Rows are points. Any point is a mix of the corners, with weights that add up to 1. It lies inside the corners' shape when no weight is negative. Say inside or outside, and name the corners with a negative weight.
(in the rows, 128 means zero)

Corners:
(1): [127 150 211]
(2): [148  95 136]
(3): [188  99 128]
(4): [113 160 110]
Points:
[154 100 136] => inside
[157 109 119] => outside (1)
[155 109 117] => outside (1)
[170 102 133] => inside
[121 150 131] => inside
[149 119  99] => outside (1)
[165 113 178] => outside (4)
[170 109 117] => outside (1)

Corners:
(1): [142 104 165 150 167 106  98 129 143 112 138]
(2): [112 159 188 125 130 122  80 146  84  82  85]
(3): [ 98 167 137  98 106  98 185  67 120 132 153]
(4): [120 138 169 123  94  87 117 115 197 129 105]
(5): [ 88 176 146 100 110 163 202 107 155 181 130]
(6): [119 154 100 184 148 118 190 104 107  99 144]
(7): [ 42 129 130 137 122 106  92 204 112 116 155]
(8): [ 89  84 109 157 103 162  49 121 102 122 113]
(9): [149 110  83 107 240  83 161 153 147 137  95]
(10): [124 125 143 113  71  86 117 227 169  96 177]
(11): [136 144 118 164 142  74  78 130 114 172 130]
(12): [ 83 163  80 116 167 128 121 132 128 132 169]
Points:
[ 91 139 133 125 139 118 107 161 112 127 139] => outside (4, 6)
[114 138 139 129 134 105 126 147 130 128 124] => outside (12)
[106 103 129 131 115 122 149 141 154 129 135] => outside (2, 11, 12)
[113 146 128 120 141 100 142 141 138 133 136] => outside (8)
[109 142 114 128 144  97 139 141 153 138 153] => outside (2, 8)
[ 98 139 122 136 138 103 125 142 122 129 139] => inside
[100 114 120 150 146 122  89 125 112 120 119] => outside (5, 10)
[108 135 149 115 128 131 155 127 151 129 122] => outside (11, 12)

Corners:
(1): [ 87  78 103 152  84 151  21 135 169 100 144 129  95 139 116 142 172 127
 172 150]
(2): [106  98 139 134 100 175  90 116 156 174 119 122  65 137 106 127 209 144
 165 156]
(3): [113 168 161 191 131 114 125 138 141 119  77 160 147 126 177 119 126 130
 152 143]
(4): [144 159 129  83 127 113 120 124 166 161 162 152 128 113 137  86 131 105
  74 104]
(5): [ 89 181 109 176 198 102 100 173 115 119  69 124  75 109 136 114 135 143
 168  97]
(6): [110  73 113 199  88 152  79 118 160 174 160 139 102 100 103 150 127 140
 164 126]
(7): [194 147 141  86 126 107 136 110 145 109 140  79 124 152 124 132 118 115
 109 108]
(8): [109 123 147 114 105 111 144 155 162 115 140  92  95 148 142 122 105 123
  43 109]
(9): [ 47 159 129 187 196  91 156 157  93  89  87 134 131 108 128 137 149  83
 148 130]
(10): [132 114  79 102 138 105 159 162 132 140 140 121 157 171 146 125 105 141
  98 140]
(11): [ 83 152 153  79 139 133 121 156 163 161 127 100 142 124 130 168  99 122
 114 140]
(12): [140 157 105  92 104 170 123 136 117 109 106 116 131 172  77 134  87 101
  43 129]
(13): [111 136 137 107 136 139 142 145 135 123 134  57 169 137  95  80  91 121
 108 138]
(14): [ 98  77  92 168 137 172  62  84 173 166 140 125  54 121 119 122 137 111
 168 197]
(15): [135 150 118  75 101 129 172 177 102 125 113  96 130 116 117 105  74  56
 121 137]
(16): [ 72 177 100 179 171 150 147 143 122  72 114 143 113 127 188 112 146 118
 166  66]
(17): [ 66 100  91 142  96 129  88  78 123 140 100 108 107 140 115 121 118 130
 148 133]
(18): [119 159 111 117 105 105 118 137 154 175 165  99 124 187 110 113 106  73
 112 131]
(19): [144 152 142  90  90 131 105 132  89 136 187  93 114 157 127 129 114 134
  89 160]
(20): [129 158 129  81  84 106 167 130 172 105 179 127 112 135 108 120  99 150
  95 150]
(21): [102 132  52 173  88 132 106 104 165 146 137 102 112  99 140 139 166 129
 130 151]
Points:
[111 131 114 120 121 139 117 131 138 133 133 115 108 126 118 123 132 124
 131 134] => outside (3, 8, 18)
[ 98 117 116 142 124 126  97 120 160 137 159 111  98 130 126 126 148 141
 138 136] => outside (3, 12, 15)
[ 91 151 121 161 135 109 131 155 111 100 105 113 126 139 144 144 115 108
 124 116] => outside (2, 4, 13, 14, 20)
[111 120 106 132 120 140 112 122 140 114 135 108 109 130 114 113 134 137
 114 128] => outside (3, 11, 15, 18)
[162 117 132 113  47 122 152 155 146 123 179  94 142 151  99 136 113 120
  84 169] => outside (4, 5, 11, 14, 16, 17)

Corners:
(1): [130 121 135 145 112 175 101 147 193 170  80 107 164 151 105 103 107 141
 121 112]
(2): [170 123  84 150 177  94 160 183 137 149  99 156 118 158 154 107 159  90
 178 145]
(3): [203 114  64  91 167 159  84 165 128 189 122  97 122 184 115 191 139 143
  93 135]
(4): [130  98 156  97 164 114 138 118 121 159 103 187 115 101 159 126 163  81
 116 175]
(5): [166 131 101 118 151 136 145  96 138 134 102 121 113 131 132 145 165 164
 127 163]
(6): [178  71  98 134 187 142 129 132 111 111 108 176 120 103 133 155 127 151
 147 159]
(7): [127 176 162 120 130  91  98 143 118 115 172 121  92 162 107 115 160 129
  99 101]
(8): [ 94 125  75 119 146  87 103 175 143 117 167  89  97 179 173 102 141  88
  98 120]
(9): [ 77 138  85 107 119 119  87 107 130 115 178  84 160 115 130 167  98 124
 162 136]
(10): [ 91 126  91  72 157 136 172 150 121 154 104 168 186 115 135 157 116 114
 146 142]
(11): [153 106 139 152 146 105 174 134 180 114 128 155  85 131  96 130 100  57
 165 128]
(12): [139 159 160 122 151 189  94 121 132 134  97 109 143 105 169  92  87 111
 105 131]
(13): [168  94  74 102 117 102 182 122 111 182 172  92  93 101 134 164 183 163
  93  93]
(14): [141  94 168 123 132 122 193 148 137 127 179 128 135 134 108 177 127 123
 121 131]
(15): [140 159 137 141 145  93 102 113 177 162 164  94 115 138 120 141  99 168
  98 105]
(16): [103 132 147 143 135  85  98 148 118  99 101 160 170  78 172 170 118  88
  90 169]
(17): [160 158  68  69 125 143 144  82 191 141 137 152 188 186 101 108 132 161
 177  66]
(18): [164 103 118  80 140 128  98 118  91 124  68 108 162 146 156  97  93 154
 123 133]
(19): [187 145  63 125 183 137 146 127  97 171 153 127 111 148  71 155 114 115
 102 167]
(20): [157 106 130 119  97 122 133 156 153 103 105 155 109 129 160  69  94 153
 139 137]
(21): [ 90  88 119 118  97 174 182  79 118 155 117 156 176 141 146 164  91 151
 172 109]
Points:
[147 109 107 111 133 117 152 127 126 153 140 124 120 119 136 146 145 135
 116 122] => inside
[140 125 110 113 137 133 121 133 131 146 125 121 140 138 136 132 128 141
 117 129] => outside (11)
[174  94  63 116 150 176 143 113 135 167 123  80 144 163 114 164 121 145
 141 119] => outside (4, 7, 10, 15, 16, 20)
[132 107 105 101 131 126 123 118 131 144 137 123 146 130 133 157 124 156
 112 134] => outside (2, 7, 11, 12)
[106 119 100 103 109 125 140 113 129 130 140  95 156 131 151 121 103 149
 115 112] => outside (2, 3, 4, 6, 7, 11)

Corners:
(1): [115  83 134 193 122 117 111 190 138 152 126 131 151 160 150 119  86 125
 128 155]
(2): [134 110 101  98 141 131  94  87 109 122 115 146 144 139  25 120 147 129
 136 122]
(3): [120 121 160 125 144 133  95 152  54 137 208 117 140 158 116 140 138 129
 129 156]
(4): [192 138 138 132 139 102 100 128 162 147 112 126 140 100  95 114 148  52
 112 133]
(5): [102  67 117 160 150 117 129 138 124 119 130 134 143 104 145 103 150  89
 112  67]
(6): [109 119 155 124 153 131 109 111 142 148 143 123  88 144 136 129  87 133
 112 156]
(7): [138 101 140  95 102 110 152  95 148 127 108 143 151 131 112  89 152 126
 132 126]
(8): [107 134 116 122 121 123 107  85 147 150 132 142 142 147 122  98 152 111
 141 160]
(9): [122 120 125 125 127 118 101  93 106 161 105  62  99 123 128 109 141 134
 127 126]
(10): [134 145 143 135 139 132 155 101 138 138 249  94 147 148 119 101 142 120
 115 161]
(11): [102 150 144 136 119 131 144  84 133 112 162 144 131 172 136 125 159 141
 130 135]
(12): [191  74  81 101 151 109 109 112 149 147 107  95  88 112 114 172 118 140
 119 168]
(13): [122 143 150 104 141 112 114 224 161 135 102 139 123 134 119 108 143 157
 198 151]
(14): [186 112 137 152 144 119 102 105 148 148 107  92 108 100 130  89 144 117
 143 162]
(15): [123 116 111  80  73 150 100 186  63 133 131 142  12 136 122 156 145 150
 103 150]
(16): [115 139 145 111 122 167 110 167 130 131 112 143 137 150 144 124 138 142
 110 149]
(17): [129 139 114 112 137 117  89 113 129 125 138 156 100 142 135 110 105 156
 106 153]
(18): [ 98 121 118  95 151 101 187 139 150  75 118 139 143 144 140 102 119 100
 114 133]
(19): [131  99 110 134 133 172  95 104 111 130 114 107 157 154 145  94 134  86
 127  95]
(20): [129 138 120 104 145 115 149 113 146 150 111 140 126  92 139 122 102  97
 127 138]
(21): [109 140 143 104  60 140 123 116 151  68 120 125 139 134 124  98 165 124
 128 152]
Points:
[133 116 126 126 138 123 115 130 132 134 127 120 125 131 111 116 136 116
 138 140] => outside (7, 16, 17)
[127 125 129 121 130 130 116 127 129 129 132 126 123 135 121 117 136 123
 128 140] => outside (7)
[123 121 131 118 131 125 122 130 123 131 135 123 120 136 128 119 129 122
 123 143] => inside
[123 128 119 123 117 126 123 109 121 131 160 115 105 149 155 135 114 110
 100 158] => outside (2, 5, 7, 13, 14, 16)
[130 114 119 106 179 115  98 105 138 136  66 136 162 104 113  77 119  87
 136  99] => outside (1, 10, 11, 12, 15, 21)

Corners:
(1): [163 100  80 144 150 180 106  92  78 132 172 161 124 111  66  96 138  84
 146 100]
(2): [148 166  85 168 168 176 118  95  89 171 130 131 117  87 138 142 138 129
 155  95]
(3): [126 107  81 160 152  92 110 140  98  71  72 140 151 131 110 118 153  76
 125 137]
(4): [ 44 189 137 126 121 171 131  84 158 115 132 113 127 155  91  61 138 137
 124 143]
(5): [134  70 129 170 112 108 104 147 102 122 143  92  92 116 175 146 181 111
 129 144]
(6): [ 60  99 127 116 173 111 102 107 165 145  48 121 108 158 103 186 101 156
  84 158]
(7): [ 95 179  98 103  95 145 105 105 111  86  99 133 122 153  99 149 162 104
 139 141]
(8): [ 56  97 192 158 141 139 131 107 139 127 158  95 136 131 127 130 151 112
 162 147]
(9): [ 66  90 106 161 187 192 132 121 173 110 149 166 201 105 131 113 106 148
 106  24]
(10): [ 71 130 183 168 104 164 110 113 144  65  62 162 161 109 148 149 158 153
  65 149]
(11): [152 115 182 170 111  83 113 155 124 151 105 143 144 177 158 123  90 125
  76  70]
(12): [102 131 108 122 123 164 147 139 144 139  72 106 155 111  74 135 124 100
 160 137]
(13): [ 96 165 180 110 121  98 118 106 119 154  40 152 135 108 144 115 161 133
  80 165]
(14): [ 91 115 202 151 155  67 208 124 131 129 114  97 152 164  92 150 165 146
  94 106]
(15): [143 170 102  93 137  90 115 116 180  92 105  99 162 105  72 164  94  96
 155 111]
(16): [169 187  78  57 149  81 130 151 139 126 149 120 107 142  86 113 110 115
 184 103]
(17): [105 101 106 102 136 113 140 149 111  91  36 126 150 113 127 153  84 153
  90 110]
(18): [ 68 122 203 139 136 117 157 110 124 106 106 123 110  94 139 102 191  63
 123 160]
(19): [146 201 157  94 103 127 148 149 134  86  97 133 188 123 165 127 156 101
  84 156]
(20): [170 104 128 134 159 138 177 129 150 141  97  99 158 110 165 109 128 112
 147  82]
(21): [171 171  84 105 117  84 190 137 151 137 134 148 160 122 165 133 115  95
 122 115]
Points:
[138 150 143 122 123 124 134 127 132 121 108 112 140 111 116 122 130 118
 123 119] => outside (3, 6, 7, 8, 9, 21)
[122 151 104 113 131 127 122 129 141  98  77 146 157 132 113 128 118 119
 111 120] => outside (2, 5, 8, 14, 18)
[ 94 116 177 143 123 133 154 120 134 138 127 116 142 145 137 113 160 110
 112 132] => outside (2, 3, 10, 15, 16, 17)
[110 139 153 124 132  98 150 127 141 116  90 122 143 134 135 128 142 122
 102 124] => outside (1, 2, 8, 12)
[132 133 125 122 143 108 140 128 126 128  97 125 141 121 124 137 135 111
 121 115] => outside (4, 8, 10)
[113 132 146 139 126 115 130 116 125 113  97 124 134 125 133 139 143 114
 110 137] => outside (9, 12, 16)
[ 98 121 140 139 142 132 133 121 141 117  93 119 142 121 118 132 133 121
 125 114] => outside (1, 19, 21)
[121 131  88 120 136 141 117 122 131 104 100 116 137 116 110 144 122 114
 144 137] => outside (9, 11, 13, 14, 18)
